Each row is a point. The points of each table are mixes of a few directions, plus a little noise. Count the directions of each table, and those that both share. Where both have some left over, give the other angles between the two spaces (their principal angles), to ten degrees, smallest first.

First:
[[-4.6 -1.1 -0.6]
 [ 0.4 -3.3 -3.4]
 [ 4.2 -4.6 -4.9]
 [-2.3  7.4  7.7]
 [ 2.1  1.4  1.3]]
Second (5 x 3):
[[-2.7 -4.9 -1.3]
 [ 0.1  6.2 -2.6]
 [-1.0  4.1 -3.1]
 [ 0.3  1.9 -0.6]
 [ 3.3 -7.2  7.5]]
Directions: first 2, second 2, shared 1; angles 80

First (10 x 8):
[[ -5.8   3.6  -1.7  -2.3  -1.9  12.7  -8.5  -5.2]
 [  3.4  -1.9   0.6   2.0   1.4  -2.1   3.8   1.8]
 [  0.2  -1.2  -0.4   0.7   0.6  -1.5   1.2   0.8]
 [-10.0  -6.0  -6.4  -0.1   1.1 -11.6  -0.1   3.5]
 [  5.9   2.1   3.6   0.1  -0.3   0.1   2.4   0.1]
 [  5.9   0.4   2.7   1.3   0.6   0.0   3.5   0.8]
 [  4.2   1.0   2.0   1.0   0.3   3.5   1.3  -0.5]
 [  5.0  -0.6   1.6   2.3   1.3   2.8   3.1   0.4]
 [ -6.3   2.3  -2.1  -2.2  -1.6   8.0  -7.1  -3.7]
 [ -2.5   0.3   0.1  -2.8  -1.5 -11.9   0.5   2.1]]
Second (7 x 8):
[[-1.6 -4.0 -0.7 -1.7 -2.2 -2.7 -2.7 -1.2]
 [ 0.5 -5.6  2.0  1.4 -8.2 -5.5 -7.3 -2.4]
 [ 6.4  7.9  5.2  7.7 -1.7  3.1  1.2  1.8]
 [-3.5  3.8 -4.7 -5.0 11.0  5.5  8.6  2.3]
 [-1.2 -2.5 -0.7 -1.3 -1.0 -1.5 -1.4 -0.7]
 [ 2.7  2.6  2.5  3.4 -1.7  0.7 -0.4  0.4]
 [-3.6 -2.0 -3.5 -4.6  3.9  0.4  2.0 -0.1]]
Directions: first 3, second 2, shared 0; angles 40, 70

First (11 x 12):
[[ -2.1   5.0  -0.8  -2.3   0.0   0.0   8.4   4.0   2.3   0.4  -2.0  -1.9]
 [  1.5  -0.8   0.1   0.2   0.9  -2.0   0.0   2.4  -2.5  -0.4   2.1  -2.7]
 [  0.7  -2.3  -1.2   1.4  -6.0   6.8 -10.5  -9.8   3.3   5.9  -5.1   8.6]
 [  1.5  -3.2  -1.1  -2.2   3.3  -7.5   3.3   2.4  -6.2  -6.1   9.4  -3.3]
 [  2.3  -6.0  -2.0  -1.2  -0.5  -3.7  -4.6  -4.9  -4.8  -3.0   7.4   2.8]
 [  2.9  -0.9  -1.2  -0.9  -0.3  -2.8   0.3   3.1  -4.1   0.7   3.4  -3.3]
 [ -2.6   0.6   0.5   1.1  -2.1   5.2  -3.3  -6.0   5.3   1.8  -5.4   6.0]
 [ -2.1  -1.3   3.5   4.1   1.6   3.9  -5.9  -3.8   3.7  -0.5  -4.6   2.9]
 [  0.7   2.6   1.7   1.0   2.6  -1.5   3.8   7.4  -1.1   0.2  -0.7  -6.6]
 [  1.5   3.9  -0.7  -1.8   1.2  -3.3   8.0   9.5  -2.6   0.9   1.3  -7.7]
 [ -4.5   2.3   1.1   0.7  -0.6   4.7   0.6  -4.4   6.6   0.1  -5.9   5.2]]
Second:
[[  2.8  -3.9   5.3  -2.8  -4.9   1.3  -2.2   3.1   8.5  -3.1   1.7  -1.9]
 [  6.7  -9.1  12.0  -6.2 -11.0   3.1  -4.9   7.1  19.8  -7.2   4.0  -4.4]
 [ -1.6   1.9  -2.4   1.3   2.5  -0.6   1.1  -1.6  -4.2   1.4  -0.8   0.9]
 [ -3.4   4.8  -6.2   3.4   5.8  -1.5   2.4  -3.7 -10.3   3.8  -2.0   2.5]
 [ -1.5   2.1  -3.2   1.5   2.8  -0.8   1.2  -1.8  -4.9   1.7  -1.1   1.2]
 [ -0.6   0.9  -1.0   0.4   0.9  -0.3   0.5  -0.4  -1.6   0.6  -0.3   0.4]
 [ -2.3   2.9  -4.0   2.0   3.7  -1.1   1.4  -2.2  -6.4   2.3  -1.2   1.6]
 [ -0.6   0.8  -1.0   0.5   0.8  -0.2   0.3  -0.6  -1.8   0.6  -0.3   0.3]
 [  0.3  -0.4   0.6  -0.3  -0.5   0.0  -0.3   0.4   1.1  -0.2   0.3  -0.1]]
Directions: first 4, second 1, shared 0; angles 80

First:
[[ -4.2  -2.7   7.7  -3.4   2.8  -5.2  -4.5  -3.3   3.1  -2.0   4.4   2.3
   -6.2  -2.3   0.4  -0.3  -2.5   3.0  -0.3  -3.8]
 [  1.9   1.2  -4.0  -2.0  -1.5   1.6  -4.2  -1.6  -3.6   0.7   0.1  -2.6
    0.8   1.1  -7.3   1.5   0.4   0.5  -2.7   1.2]
 [ -6.1  -1.1   4.1   1.3   2.1  -2.4   0.7  -2.8   6.8  -7.0   3.0   5.0
   -8.5  -3.4   1.3   0.6  -2.2   2.9   3.1  -1.2]
 [ -7.7   2.8  -5.7  10.7  -0.5   5.1  12.4  -1.0  12.3 -15.3  -1.8   9.0
   -9.8  -5.1   2.3   2.4  -0.7   1.9   9.2   5.3]
 [  4.2   0.7  -1.6   1.8  -0.9   2.0   5.1   5.0  -2.9   5.7  -3.7  -2.0
    8.0   2.7   6.2  -1.8   2.1  -3.8   0.0   0.9]
 [  2.9  -0.7   1.9  -1.6   0.5  -1.1  -0.2   2.5  -3.2   5.4  -0.9  -2.2
    4.8   1.8   3.7  -1.8   0.7  -2.0  -1.5  -1.5]
 [  1.3   2.7  -7.7   1.7  -2.6   4.6   0.9  -0.5  -1.3  -2.1  -1.8  -0.9
    0.4   0.3  -6.2   2.1   1.1  -0.1  -0.1   4.0]
 [ -2.3  -0.5   1.2  -2.1   0.7  -1.5  -4.7  -3.7   1.1  -2.8   2.8   0.7
   -5.0  -1.3  -5.2   1.3  -1.3   2.7  -0.8  -0.8]
 [  4.5  -1.0   1.4  -5.4  -0.2  -1.7  -6.4   0.5  -7.0   7.9   0.5  -5.2
    5.8   2.9  -2.2  -1.0   0.4  -1.1  -4.8  -2.3]
 [  2.1  -0.5   0.5  -4.4  -0.3  -1.6  -6.4  -1.3  -4.3   3.7   1.3  -3.2
    1.6   1.5  -4.7   0.2  -0.2   0.3  -3.6  -1.4]
 [  3.2  -0.6   2.0   2.7   0.2   0.5   7.7   6.3  -0.9   5.7  -3.7  -0.6
    7.8   1.8  11.9  -3.2   1.6  -4.1   1.7  -0.6]]
Second (11 x 20):
[[ -0.5   0.8   0.1  -2.3  -0.1   0.4   1.0  -0.4   0.7  -0.3  -0.7   0.2
    0.6  -1.9  -0.5  -1.3   0.5  -0.6  -0.8   0.0]
 [ -1.4   2.5   0.4  -8.6  -0.6   1.1   3.5  -1.0   2.6  -1.1  -2.7   0.9
    2.7  -6.8  -1.6  -4.2   1.7  -1.7  -3.1   0.0]
 [  0.2  -0.7  -0.1   2.0   0.3  -0.2  -0.7   0.3  -0.6   0.3   0.6  -0.2
   -0.6   1.5   0.4   1.0  -0.4   0.4   0.6   0.0]
 [ -1.8   3.3   0.6 -11.2  -0.8   1.4   4.5  -1.3   3.4  -1.5  -3.6   1.1
    3.3  -8.9  -2.0  -5.4   2.2  -2.2  -3.9   0.0]
 [ -0.2   0.6   0.1  -1.6   0.0   0.3   0.6  -0.1   0.5  -0.1  -0.5   0.2
    0.5  -1.3  -0.3  -0.8   0.3  -0.3  -0.5  -0.1]
 [  0.9  -1.4  -0.3   5.0   0.3  -0.7  -2.1   0.5  -1.6   0.6   1.8  -0.5
   -1.5   4.0   0.9   2.4  -1.0   0.8   1.8   0.2]
 [  3.9  -7.3  -1.3  24.7   1.7  -3.2 -10.4   2.7  -7.5   3.2   8.0  -2.5
   -7.5  19.5   4.4  11.7  -5.0   4.9   8.8   0.0]
 [ -1.8   3.4   0.6 -11.4  -0.9   1.5   4.6  -1.3   3.4  -1.5  -3.6   1.1
    3.3  -9.1  -2.0  -5.4   2.3  -2.3  -3.9   0.0]
 [  2.3  -4.1  -0.7  14.2   1.1  -2.0  -5.7   1.5  -4.3   1.8   4.5  -1.5
   -4.3  11.2   2.5   6.7  -2.8   2.8   5.0   0.0]
 [ -0.3   0.4   0.2  -1.7  -0.1   0.2   0.7  -0.3   0.5  -0.2  -0.7   0.3
    0.6  -1.4  -0.3  -0.7   0.3  -0.3  -0.6   0.0]
 [ -1.3   2.6   0.4  -8.7  -0.7   1.2   3.6  -0.9   2.6  -1.1  -2.8   0.9
    2.7  -6.9  -1.4  -4.3   1.8  -1.7  -3.0   0.1]]
Directions: first 3, second 1, shared 0; angles 90

First, 8 rows:
[[  0.1  -3.5   3.4   4.1   0.6   1.7  -1.0   3.2   0.8   6.7  -1.8  -2.2
    1.1  -4.1   1.4  -0.7  -0.9  -0.8   2.4   0.5   1.1  -0.9  -2.4   0.3
    0.8  -1.6  -1.7  -0.7   1.8  -1.1   0.5  -2.0]
 [ -8.3  -5.5  -9.4   1.2   0.4   1.0  -1.8  10.7  -2.3   0.3  -7.0   1.9
   -7.9  -0.9  -7.1   5.7   2.2   0.0  -5.0   5.2   0.0   5.6  10.3  -1.5
   -1.3  -3.4   1.7  -1.4  -1.3   3.7  -4.2  -7.8]
 [ 11.4  11.0   8.0  -7.3  -2.6  -0.3  -0.3 -15.5   4.4 -13.3  13.9   7.5
   11.8   7.6   8.5  -3.2   1.4  -0.3   7.7  -4.2  -2.8  -9.1 -14.3   0.2
   -0.6   9.9   0.8   1.8  -2.0  -1.6   3.9  15.9]
 [ -0.7  -1.7   1.1   3.1   0.0   1.2  -1.6   2.2   1.0   2.9  -0.9  -1.7
    0.5  -1.1   1.0  -0.5  -1.4  -1.3   1.4   0.0   0.1   0.9  -1.9  -0.8
    1.9  -0.4  -1.8  -1.2   1.9   0.7   1.4  -0.8]
 [ -4.9  -2.8  -5.0   2.6  -0.6   1.9  -3.6   6.5   0.7  -1.0  -2.7   1.1
   -3.0   1.0  -2.3   3.0  -0.1  -1.9  -0.6   2.6  -0.8   4.0   2.2  -2.4
    1.8  -0.4  -0.9  -2.2   1.0   4.2  -0.1  -2.8]
 [  4.1   1.6   3.8  -4.0   0.8  -1.5   3.9  -4.7  -1.4   0.5   1.7   1.6
    2.0  -1.9   0.6  -0.7   2.6   2.8   0.2  -0.1   1.0  -5.1   0.3   2.9
   -4.3   0.1   2.7   2.9  -3.0  -4.6  -2.5   1.7]
 [  1.2  -0.9   3.2   1.5   0.9  -0.4   1.5  -0.8  -0.4   5.0  -0.8  -3.4
    0.7  -2.7   1.2  -2.1  -1.3   0.5   0.4  -1.3   1.1  -0.7  -0.8   1.1
    0.2  -1.5  -0.9   0.5   1.0  -2.2   0.5  -1.1]
 [ -2.8   1.9  -5.0  -1.2   0.6  -3.5   2.9  -1.6  -2.9  -0.9  -2.5  -4.9
   -5.0   2.1  -3.3  -1.6  -2.6   1.1  -6.4  -2.5   0.3   5.5   6.5   0.0
    1.6  -2.4   0.2   0.5   0.7   1.0   0.5  -3.0]]
Second:
[[ -0.2  -7.6   0.8   6.8   0.2   0.2  -5.1   5.7   4.4   9.0   1.0  -1.1
    8.0  -5.1   5.6  -2.2  -3.0  -3.0   5.5  -2.1  -0.6   3.6  -7.1  -1.6
    7.7   0.4  -6.0  -3.8   9.7   1.4   5.8   1.2]
 [  4.6   5.6   7.5  -1.5   0.0   0.8  -1.7  -3.7  -1.2  -5.8   3.2   1.6
    3.5   2.7   3.5  -0.4  -0.8   0.0   3.3   0.1  -0.1  -3.9  -4.9   0.2
   -1.4   2.6   1.5   1.4  -3.8  -0.8   0.8   5.5]
 [ -8.9  -3.3 -13.8   1.6  -2.1   4.8   1.9   4.7   3.5   0.3  -4.6   0.9
  -11.9   1.7  -8.4   4.6   3.9  -1.8  -4.9   3.4  -0.8   1.7   7.5  -2.8
   -2.3  -1.5   0.0  -2.8  -1.0   4.0  -4.8  -8.7]
 [ -2.7  -6.2  -2.9   5.6  -1.7   4.0  -3.9   5.3   5.9   5.1   0.6   1.4
    2.3  -2.1   1.6   0.8   0.4  -4.0   4.5   0.8  -1.2   0.9  -5.2  -2.6
    3.7   1.3  -4.4  -3.9   5.6   2.8   2.2  -0.9]
 [  4.3   4.9   3.4  -7.7   2.9  -7.3   7.0  -7.1  -7.6  -2.0  -0.4  -1.9
   -0.4  -0.8  -1.6  -2.2   0.4   6.3  -5.9  -2.1   1.8  -1.0   7.7   5.1
   -4.9  -2.6   5.2   5.4  -4.6  -5.8  -2.9   0.6]
 [  0.5   4.9  -1.8  -5.4  -0.7   1.8   4.5  -4.9  -1.4  -6.6   0.2   3.2
   -6.1   3.4  -4.4   3.0   4.8   2.2  -2.7   2.7   0.2  -5.9   4.4   1.1
   -7.7   0.7   4.8   2.6  -8.3  -1.7  -5.8  -0.9]
 [  7.0   7.2  11.7  -3.2   2.1  -4.8  -0.9  -5.5  -6.4  -5.1   2.6  -2.4
    6.3   1.8   5.1  -3.3  -4.5   2.3   0.6  -2.9   1.0  -0.1  -2.9   2.5
    0.8   0.3   1.7   3.4  -2.7  -2.6   3.4   6.9]
 [ -3.5  -2.7  -5.4   1.5  -0.5   1.5   0.4   2.8   1.7   2.0  -1.9   0.1
   -3.4  -0.4  -2.7   1.1   1.0  -1.0  -1.4   0.8  -0.3   1.6   2.4  -1.3
    0.2  -0.7  -1.0  -1.4   1.3   1.4  -0.8  -3.4]
 [ -3.0  -1.0  -2.6   4.5  -3.0   8.0  -4.7   3.8   6.5  -2.4   1.1   3.6
   -2.1   2.7  -0.1   3.3   2.0  -4.4   4.9   3.1  -1.8  -2.9  -6.1  -4.2
    0.3   3.3  -2.3  -3.6  -0.2   4.5  -0.1   0.0]
 [ -3.3  -2.8  -3.5   1.2   2.5  -6.4   1.2   3.2  -4.9   4.9  -4.8  -6.9
   -1.5  -2.2  -1.5  -3.0  -4.9   1.5  -6.6  -3.4   1.0   9.8   7.6   0.8
    4.9  -5.0  -1.4  -0.2   5.1   0.6   2.7  -4.1]
 [  5.4   1.7   6.2  -3.0   1.0  -2.2   1.7  -4.3  -1.3   0.1   3.1   1.6
    5.4  -2.0   3.4  -1.6   0.8   2.1   2.2  -0.8   0.6  -4.0  -2.8   2.6
   -2.0   1.0   1.4   2.2  -1.2  -3.8   0.1   4.2]]
Directions: first 4, second 4, shared 2; angles 40, 50
